Each row is a point. Each copy is the shape, with its points in the same order, stretched, turned, moved and blurred by noise. Is it also mirrored, or only turned?

Shape (7 x 3):
[[ 58 -16  12]
 [  6  23 -16]
 [-16 -13 -12]
 [ 16  -2 -19]
 [ -7 -51  31]
 [-27  -5  19]
 [ 29  12  -2]]
Copy 1:
[[ 24 -60  13]
 [-30 -16 -12]
 [ -5   8  -5]
 [ -2 -21 -19]
 [ 35  18  33]
 [-18  20  23]
 [-17 -33  -1]]
Copy 1 is: mirrored
Copy 2 (7 x 3):
[[ 31 -53  13]
 [ 34  14 -19]
 [ -8   1 -25]
 [ 22  -9 -23]
 [-44 -37  13]
 [-22  15   5]
 [ 34 -11  -2]]
Copy 2 is: only turned
Copy 3, 7 rows:
[[ 31 -36  36]
 [ 24  24 -16]
 [-14 -12 -23]
 [ 24 -15 -20]
 [-44 -43   7]
 [-36   9  -8]
 [ 29   1   8]]
Copy 3 is: only turned

Shape (9 x 4):
[[ 12 -49   7  26]
 [-13 -30 -25  11]
 [-23  24  -4 -36]
 [ -4 -27  13  20]
 [-43   4 -11   8]
 [-19  47 -19 -12]
 [  1  16  24 -22]
 [ 32  27  27 -19]
 [-13  24 -11 -20]]
Copy 1, 9 rows:
[[ 40 -26  -8  31]
 [ 13 -10 -30   6]
 [-20 -12   9 -46]
 [ 19 -24  -5  28]
 [-29  -9 -21  -9]
 [-37  28   5 -39]
 [ -3  -6  47 -23]
 [ 24  11  60  -9]
 [-18   8   9 -34]]
Copy 1 is: only turned
Copy 2, 9 rows:
[[  2 -12 -49  46]
 [ -2 -39  -4  31]
 [ -9  -2  30 -29]
 [-11   1 -25  33]
 [-30 -18  28  19]
 [  8  11  58  -9]
 [ -2  27  -1 -21]
 [ 31  49  -6 -18]
 [  3   0  32 -12]]
Copy 2 is: mirrored
Copy 3:
[[  8 -29  43  20]
 [ -9 -31   4  34]
 [-32  14 -24  -6]
 [ -6  -9  35  18]
 [-32   6  -2  39]
 [-13  28 -35  16]
 [-15  23   6 -21]
 [ 14  31   7 -33]
 [-16  13 -22   5]]
Copy 3 is: only turned

Shape (9 x 4):
[[-21  -2  29  25]
 [-50  13  11   8]
 [ 19  34  49 -13]
 [ 17 -20  -1 -11]
 [ -7 -30  40  -2]
 [ 25  -6 -24 -24]
 [ -8  34 -28  23]
 [-54  22   5  -3]
 [ -7  25 -17  38]]
Copy 1:
[[-14  17  17  39]
 [-44  10  -8  31]
 [ 30 -30 -20  48]
 [ 28 -10  10 -13]
 [  3 -21  38  30]
 [ 30  -8 -10 -30]
 [  1  37 -39  -1]
 [-51   3 -25  27]
 [  3  47 -24  13]]
Copy 1 is: mirrored
Copy 2 (9 x 4):
[[-44 -13  19  -5]
 [-58  18  13   6]
 [-23  14  -8 -60]
 [ 17   8  11   0]
 [-13  -5  47 -12]
 [ 29  25 -13   4]
 [-30   8 -44  15]
 [-60  33   7   6]
 [-33 -12 -36  16]]
Copy 2 is: mirrored
Copy 3, 9 rows:
[[  6  -3  -7  34]
 [ 33  14 -28  25]
 [ 22 -12  47   0]
 [ -6 -25 -15 -19]
 [ 12 -41  -8  24]
 [ -4 -16 -16 -45]
 [ -3  43 -18  -4]
 [ 45  28 -28  13]
 [-16  35  -9  10]]
Copy 3 is: mirrored
Copy 4:
[[-22   4  25  32]
 [-42  -3  -8  22]
 [-24  47  43 -32]
 [ 26   4  13 -21]
 [ -3 -19  44  -2]
 [ 35  21 -18 -32]
 [ -4  44 -35  22]
 [-48  -4 -17  10]
 [ -5  46 -19  34]]
Copy 4 is: only turned

Shape:
[[ -1  -5  22 -12   3  -1]
 [  6  -2  -3  21  -3  -9]
 [-14   1  -8  -3  -7  -3]
 [  1 -12  -1 -11  -9 -13]
 [ -8 -27  -9  -1   1  34]
 [-10  -7  21  -3   2  -9]
 [ -2  -3 -10  -1  -7   4]
 [-10 -14  -5   9  -4  -6]
 [  3  -2  -6  -5   9 -10]
 [ 10 -16   0  14  60  -8]]
Copy 1 (10 x 6):
[[ -4   2  21  -2  -5   0]
 [  7 -11 -12  11   0   4]
 [-11  -2  -9 -10 -10  -9]
 [  8  -4   1 -13 -11 -19]
 [ -1 -24   9 -22 -40  25]
 [-12  -8  15   4  -1  -9]
 [  1  -2  -9 -11 -14   1]
 [ -2 -23  -8  -4 -14  -7]
 [  3  -6  -3 -13   7  -7]
 [  3 -37   9 -10  37  23]]
Copy 1 is: only turned
Copy 2:
[[-12  -6  20 -10  -3  -8]
 [ 17 -10  -1   8  11  -9]
 [-13 -13 -11   4   7  -5]
 [ -4 -20  -3 -14   3  -6]
 [-15 -23  14  -1  38  20]
 [-13 -12  13  -3   2 -19]
 [ -8 -13  -7  -2  11   5]
 [ -3 -20  -3   3  21 -11]
 [  0   0  -5 -13  10  -6]
 [ 12  30  23 -22  45 -21]]
Copy 2 is: only turned

Shape (12 x 6):
[[ 31 -20 -24  23 -31 -30]
 [ 37 -11  11  25 -27  12]
 [-18 -12  20 -37   9   8]
 [  7  -2 -15  28 -13 -17]
 [  6 -33  12   9 -13  19]
 [-11   5  14 -11  28 -28]
 [-14   3 -15  10  -9 -14]
 [ 50 -14  -5  29 -16  22]
 [ -6   8  28  -5   8 -10]
 [ 18   0  -8  24   3  -8]
 [  1 -36  34   9   4  14]
 [-18 -36 -20 -25   8   6]]
Copy 1 (12 x 6):
[[ 30 -22 -44 -21 -23 -22]
 [ 36  -6 -14 -14 -23  33]
 [-27   2  34 -20  -9  -9]
 [ 16 -10 -32   4  -8 -18]
 [  5 -23   7  -9 -28  24]
 [ -3   6  24  -7  17 -43]
 [ -9  -3 -25   5  -6 -26]
 [ 40 -19 -26 -21  -8  42]
 [  4  15  25  -1   1 -12]
 [ 22 -10 -20  -6   8  -6]
 [ 12 -24  34  -4 -25  22]
 [-34 -33   1 -28 -11 -20]]
Copy 1 is: only turned
Copy 2:
[[ -1  -2  26 -16 -60  10]
 [  2 -30 -21  -9 -35  18]
 [-15   9  -9 -15  14 -21]
 [ -3   1  19   2 -22  11]
 [-19 -24 -18 -28 -13  16]
 [  7   1  33  -9  28 -35]
 [-13  16  28  11 -13  -6]
 [ 12 -16 -24 -22 -39  39]
 [  5  -7   1   8  15 -24]
 [ 13  -4  17  -1  -8  14]
 [-15 -40 -17 -26   8   8]
 [-31  27  17 -34   6   3]]
Copy 2 is: mirrored

Shape:
[[ -8  -7   5  -8  15  -6 -10   0]
 [-14  -4  -6  15   5  14  -4   5]
 [ -6   4  17  -4  -6  11  -4  18]
 [  5  -8 -22  -9   0  17 -20   4]
 [ -2   1 -10  11 -12  -2   3  20]
 [ -2  26 -23  21   3  14   6  18]
 [  2 -23   2   5  -5  11 -12  38]
 [ -2  13  17  11 -29 -31 -11  -6]
 [  0 -10  -6 -13   7  11 -16   7]
 [ 27 -28 -27  -7  12  22  24   4]
 [-17   2 -12 -12  -3   6  10   0]
 [  9  -8 -16  13 -29  -7  22   1]
 [  0 -17  36 -14 -28  18  -1   7]]
Copy 1 (13 x 8):
[[-14  -4 -15  -4  18  -9   2   3]
 [-21  -4  -1   7  -8   7  -3  -9]
 [ -8   7   5  -3   0   1   8  15]
 [-20  -7 -13 -15 -12  -2 -22  -4]
 [  1  -3  -3   6 -22  -5  -3  -3]
 [ -7  14 -17  19 -39  14 -10  -4]
 [-12 -25   6   2 -10  -4  -7  18]
 [ 23  22  10   7   9 -19  -5  -6]
 [-17  -5 -13 -15   3  -3  -8   3]
 [ -6 -37 -28 -25 -12  23  -4 -13]
 [-16   6 -13 -12 -15  -4  13 -14]
 [ 19  -9   0  -7 -26   1  -1 -25]
 [ -5  -6  31 -28  13   4  17   8]]
Copy 1 is: only turned
Copy 2, 13 rows:
[[ 15 -17  -7 -10  15   0   5  -6]
 [ 11   3  -5   3  16  24  -8  -2]
 [ -3  -2  12 -10  -1  11  -2   3]
 [ 16  12 -17 -35  24  16  -5   2]
 [-12   3 -15  -1  13  13 -14  11]
 [  5  15 -20   8   7  31 -12  34]
 [-12  -2  13 -22  36  12 -21   6]
 [ -8  -7 -18  11 -27 -18 -22 -13]
 [ 13   1  -5 -27  21   9   2  -3]
 [  1  30  -2  -9  60   3  19   7]
 [  3   1 -17 -10   4  22  19  -8]
 [-24  22 -21  11  17  -1  -7  -8]
 [-16  13  36 -18  -4  -4   2 -29]]
Copy 2 is: mirrored
Copy 3, 13 rows:
[[  5  -7  -3  -5   8 -19  -9  14]
 [ -4  -4  15  11   7   8   9  10]
 [  4   4  17 -21   2   7  -8  20]
 [  5 -11 -11  12 -11  14 -18   9]
 [-14   9  18   7 -11  -2   4  18]
 [ -8  18   3  17  -1  16  24  25]
 [  3 -16  22   3 -15   8 -16  35]
 [-13  36  21 -13  -2 -20 -22  -6]
 [  7 -12  -6  -2  -2   4 -15  16]
 [  5 -36  -6   8 -40   3  24   5]
 [-22  -6  -6  -9   2   3   5  10]
 [-26   7  20   4 -32  -5  11  -1]
 [  3 -12  28 -41  -9  13 -24   1]]
Copy 3 is: only turned
Copy 4:
[[ -7  -2   5 -13  13 -10   3  -7]
 [-14  -1  15  18  19   7  -9   1]
 [-16  -6  25  -3   0  15   6   2]
 [ 21  -4  -3  -4  20  15 -11  11]
 [ -2   3  12  16  -8   5   2  18]
 [  3  30  21  28  -3  16  -5   1]
 [ -3 -16  37   1  11   5  -2  35]
 [-17 -22  -5   4 -40 -10  -7  -6]
 [  5  -6   5 -11  19   8  -5   5]
 [ 45   1  10  20  32   8  27  15]
 [-10  10 -12  10   8  14  12   2]
 [  8 -14  -7  35 -16   7  12  20]
 [-16 -47  18  -4   1  21  17   4]]
Copy 4 is: only turned

Shape:
[[ -1 -12  15 -13   1 -23 -33   4]
 [ 34  15  -9  -8 -22 -10 -52  16]
 [-12 -29  28  12   7 -25  13  24]
 [-19 -18  18  15   9  30  18   5]
 [-43  -8  -9  16  -8 -16  31  24]
 [-13  -5 -19 -28  23  -4  13 -22]
 [  6 -15  35 -38  42 -21  24  41]
 [-22  12 -16 -23 -20  17   5  -3]
 [-18   4  -9  34   3   2   9  13]
 [ -6   3  18   8  19   5 -32   6]
 [ 21  -3 -28  24   5 -11  10 -14]
 [-27  25  14  22 -19 -32  44  15]]
Copy 1, 12 rows:
[[ -8  23  37   9 -22 -21 -10  -2]
 [ 32  44  16 -24 -42  -7 -27   8]
 [-34 -17  21  36 -14  -2   3  25]
 [-36 -33  -1  -4  27  16  -1   4]
 [-49   0 -21  37 -12  20  25   8]
 [ -2   3   7  32  24  -7  17 -29]
 [  9   3  36  49  26 -20  24  45]
 [ -6  15  -2 -17   9  18  29 -20]
 [-30  -6 -34  10  -8   6 -10   7]
 [-15   9  11 -12   6 -27 -25  -2]
 [  9 -16 -25  31 -19   2 -15  -8]
 [-31 -18 -30  20 -36  -9  48  27]]
Copy 1 is: mirrored
Copy 2:
[[ -9 -27  20   4   7   9 -27  -5]
 [ -3 -26  -7  26 -35  24 -28 -22]
 [ -6 -18  19  -3  26 -14  -8  42]
 [-24 -10 -11 -14  29 -10  35  20]
 [-21 -21  -5 -16   2 -60   4  31]
 [  4  14   5 -27  18 -27  -2 -26]
 [ 20  14   8 -46  41  16 -38  46]
 [-14 -19 -11 -31 -11 -21  10 -20]
 [-29  -4 -12  11  -3 -32  13  19]
 [-37  -5  -2  11  13  14  -5  -2]
 [ 13  14  -3  26  -7 -32  13  -6]
 [-28   1  22 -20 -26 -39   7  52]]
Copy 2 is: only turned

Shape (13 x 9):
[[ -4 -15  21   3  35  16 -21 -35  -4]
 [  4  10 -13  18  24 -16   3 -26  30]
 [ 20   8   0   7 -16   4  10 -33   4]
 [  3 -16   7  -2 -17 -25 -12   5  10]
 [-20 -14   4 -11  -9  -8  22  -1 -11]
 [ 13  16  16  44 -32  12   8  -3  -1]
 [ 25  11   0   9  15  31   8 -28  40]
 [  4 -12  26  25 -23  -2   3 -33 -21]
 [ 31   7 -23  20 -31  13  -2  -8  -1]
 [ 11  21  20 -51 -13   7  -8   0  18]
 [  4  24  -8  13  16 -27  -5   3  12]
 [-16   6  26 -25  14 -34  48  37   5]
 [-51 -26 -14  18   1 -21  -9 -36  -5]]
Copy 1, 13 rows:
[[  1   1  20 -28 -14 -15 -55  -2 -18]
 [ 28 -32  -3  -7  21   5 -22   9 -19]
 [ 19 -12   3   8  26  -8  -7 -32  -4]
 [ 17 -15  -4   3  -5 -17  21   1  10]
 [ -7  -5  13 -21  20 -12  10   0  14]
 [ 15   0  -9  31  22   1 -16 -27  31]
 [ 30   7 -15  -9  26   9 -36 -16 -25]
 [  0 -16   3   7   8 -22 -19 -39  22]
 [  5  -7  -4  37  23   2   8 -29 -14]
 [ 51  27  25 -20   7 -13  20  -8  -2]
 [ 30 -18  11   8  15  -4  -6  25   2]
 [ 29   2   2 -37  42 -32  29  43  47]
 [-24 -42  23 -23 -13  13 -19   2  -5]]
Copy 1 is: mirrored
Copy 2, 13 rows:
[[  1 -22   4  15   8  12 -28  20 -17]
 [  0   1  12  30   3 -33  14  19  15]
 [ 11  -2   4  -4  17 -28 -31 -26  15]
 [ 27  16  25  -7 -14  -3   8 -26 -12]
 [-12  -1   3   0 -28 -18   2 -42 -32]
 [ 24 -10  -6  -4  12  11   2 -33  34]
 [ -1 -35  21   1  16 -23 -14  13  36]
 [ 23  -5 -10   9  13   3 -31 -43 -10]
 [ 36   0  -4 -43  26 -19  -4 -23  27]
 [-19  15  29 -32 -28  -6 -46 -22  17]
 [ -2  30  10  13  -2 -14  26   7  10]
 [-60  21  45  26 -43 -15  37 -49 -28]
 [ 31  -3 -28  28 -26 -27   9  -2 -46]]
Copy 2 is: only turned

Shape:
[[-26   9   3   8  12 -32 -25 -15   4]
 [-31 -33 -28  -3  17 -21  -9 -11   0]
 [ 17   6   0  -8 -12   5 -13  19   7]
 [-28  20  10  -9  19  -7 -29 -12  20]
 [-20  15   2 -13   8  16 -31  -3 -22]
 [ 24  23   1  -1   2 -16  -8 -26  -4]
 [  8  -3  16 -19 -14  -5 -26 -28   9]
 [ 11 -19   4   1  21 -27 -26   0   8]
 [ 23  22  -2 -16  -2 -23   0   7   3]
 [ -9   3  13 -12  10  11 -29  -6 -11]
 [ 11 -24 -21  17  17 -18  22  26 -16]
 [  8  24   8  35  -9   4  23  -3  15]
 [ 10 -13  -1  -9  34  23  25 -29 -24]
 [ 19 -11 -30   3  15  -2 -11  14  26]
 [ -9   6  -6 -17 -17   5   4   4  16]]
Copy 1:
[[ 14  44  18 -34   5 -14 -17  -4  -2]
 [ 19  14  -2 -49  -5 -31 -30   3 -24]
 [ 29  -4  -7   5 -11  18  -4  13  18]
 [ 26  50  -1 -28  20   4  -7  -6   3]
 [  8  41 -13 -16  -3  25  -9   6 -19]
 [ 20  25  12  12 -26   4  19 -23  -8]
 [ 21  14   0 -19 -12  26 -10 -33  17]
 [ 50   4  15  -9  -3  -3 -23  -2  -1]
 [ 24   0  20  -1 -24   7  23   7   2]
 [ 18  28  -6 -10   7  24 -14  -6  -8]
 [ 17 -23  18   6  -6 -32 -14  26 -24]
 [-11  14  -4  34  14 -19  15  -6  19]
 [  4  -1 -13  20  13  -7  13 -20 -42]
 [ 60   4 -20   5 -10 -19  -8  14   6]
 [  5   6 -12 -24   0   1   4   4  17]]
Copy 1 is: only turned
Copy 2 (15 x 9):
[[ -8  44  28   1 -11 -10 -26   3   2]
 [  8   9  40 -13 -16 -10 -14 -16  36]
 [  0   5 -11  -9  19 -12   7  23  -8]
 [-23  47  18 -14  10  -4 -18 -14  -6]
 [  2  18  -2 -31   6  13 -29  -1 -16]
 [  5  24   5  -3 -11 -24   8   4 -38]
 [-10  10   9 -14  10 -41 -19  -6 -24]
 [  7  18  44   3  18 -21  -1  12  -2]
 [-11  15   4 -12  -7 -13  19  29 -23]
 [ -1  11   8 -17  15   3 -23  -3 -18]
 [ 23 -11  21  18 -15  11  20  21  19]
 [ -1  24 -25  40 -12  -1  12  -4 -12]
 [ 12 -22  13  -1 -15  13  13 -40 -24]
 [ 18  20  16  -8  20 -17  31   5  16]
 [-18   7 -15 -14  -4 -11   3   2   4]]
Copy 2 is: mirrored
Copy 3, 15 rows:
[[  7   2  10   9  33 -20 -25  -5 -10]
 [-18 -23 -19   3  34   2 -37 -17  -8]
 [ 23   7 -13  14 -17   5  -3   2  19]
 [  4  31  15   5  26  -1 -31   3   2]
 [ -9  30   3   6 -13   5 -22   5 -25]
 [ 26   9   2  20  26   2   6 -18 -15]
 [ 13   4  17   2   7  21 -16 -31  -7]
 [ 16 -28   9  18  31   2 -16  10  -1]
 [ 21  11 -14  40   8  -7   8 -12  13]
 [ -5  17  14   7  -3   8 -17   2 -15]
 [ -1 -35 -33  23  13 -22  11  14   5]
 [ 31  12 -12 -17   7 -30  21   7  16]
 [-29   4 -11   4  26  21  23 -10 -26]
 [ 33 -12 -33   9  20  12 -17  14  26]
 [  5  20 -19   5  -6   1 -12 -22  23]]
Copy 3 is: mirrored

Shape (16 x 11):
[[-14 -12  -7  12   6 -21 -35  19  35  14   0]
 [ 20   2  -6  11  21  34  -8  -4 -43  27  -8]
 [ -5  -7  42   7  28 -18  10  13 -25 -20 -17]
 [ -1  46 -16  15  -6  -2  -7 -10 -10   4 -18]
 [ -8 -32  14  -4 -13 -19 -22 -32 -29  15 -23]
 [ 21  24 -25  40  -7  15  12   4  19 -36  -7]
 [ 11  18 -22  -7  13 -24   8  -1  14   7  18]
 [  4  31   5   8  41   2  12  -3  55   0  -6]
 [ 26  -4   8   8   5 -29  -6  20   5  -9  -9]
 [ 19 -20  14 -16  -5  33  23  -9 -22 -16 -50]
 [ 30  28 -12   7   8  25  14 -50  14 -16 -11]
 [ -4  -3  15   7 -20  49  11  27  49  23  20]
 [-11  14  29 -10 -10  27 -10  -3  36  18  31]
 [ 27 -36 -26  -3  10 -14  14   3  10   4  -2]
 [ -2   5  -9  30   1  13  27  11  14  19   2]
 [-22  13 -28  -2  20   6 -15  -1   8  18  25]]
Copy 1:
[[-20 -12 -14  15 -30 -15  15 -13 -19  -3   3]
 [ 11  23  22  14   9  29  10  -3  23   1   1]
 [ 31  21 -26  27 -34  33   8  13   1   2  -7]
 [ 17  -1  28   6  -4  -2  -5  24  -2  23  16]
 [ 20  -3  13  -5 -29   3   4 -29  42  11 -39]
 [ -1  23   3 -21   4  16 -24  39 -20  16  15]
 [-10 -16  11  17 -11  17 -12   0 -32  32  23]
 [ 12  24  15  16  -9   9 -14  -8 -60  22  10]
 [ -4  -4 -12   1 -33  29  -1   9 -16   2  16]
 [ 59  31  15 -31  14  34 -27 -19   8  21   3]
 [ 24  26  53 -29  16  26 -30  -4 -18  43 -12]
 [ 11  -6   4   2  25  -3 -27 -13 -38 -24   1]
 [ 15 -23  17  10  12   0  -8 -17 -35   0 -21]
 [-12   6  -3  -9 -13  28 -19 -24 -11  17  14]
 [  3  22   3  19   1   3 -27   7 -10  -7  11]
 [-11 -10   5  32   7  -8   9  -4 -18  29   7]]
Copy 1 is: mirrored
Copy 2:
[[-20   5 -11  32 -42 -40   1  18 -12   1  -9]
 [ 33 -21  -4  25   3   0   0 -24 -45  21  -3]
 [-14  13 -15  -1 -37   1 -13 -59  10  22  11]
 [ 43 -14   4 -23 -27 -27 -18  15 -16  14  12]
 [ -8   2  11  28 -18   3  29  -2   8  57   3]
 [ 14 -11  -3 -45 -54  -7 -20   0 -40   4 -17]
 [ 27  32   1  -4 -28 -12  -3  -4 -14 -20  -7]
 [ -4   9  11  -9 -52 -43  -7 -29 -27 -27  13]
 [ -7  25 -11   6 -49   1 -12  -7 -12   7   5]
 [-22 -10  18 -28   3   7  22 -15 -25  42  30]
 [ 29  -1  36 -34 -37 -12   4 -17 -46  17  -4]
 [-12 -57  31  -7  18 -31 -19  12 -17 -58   2]
 [  2 -38  49  -2   8 -45 -25  -5  -3 -42  -6]
 [-11  35 -18  15 -28  16  24  -5 -33   7  -9]
 [ 18 -23 -12 -11 -24  -8  -1 -13 -21 -28  -1]
 [ 29  -5  -4  10  -3 -39  -3  -4 -18 -10 -22]]
Copy 2 is: mirrored
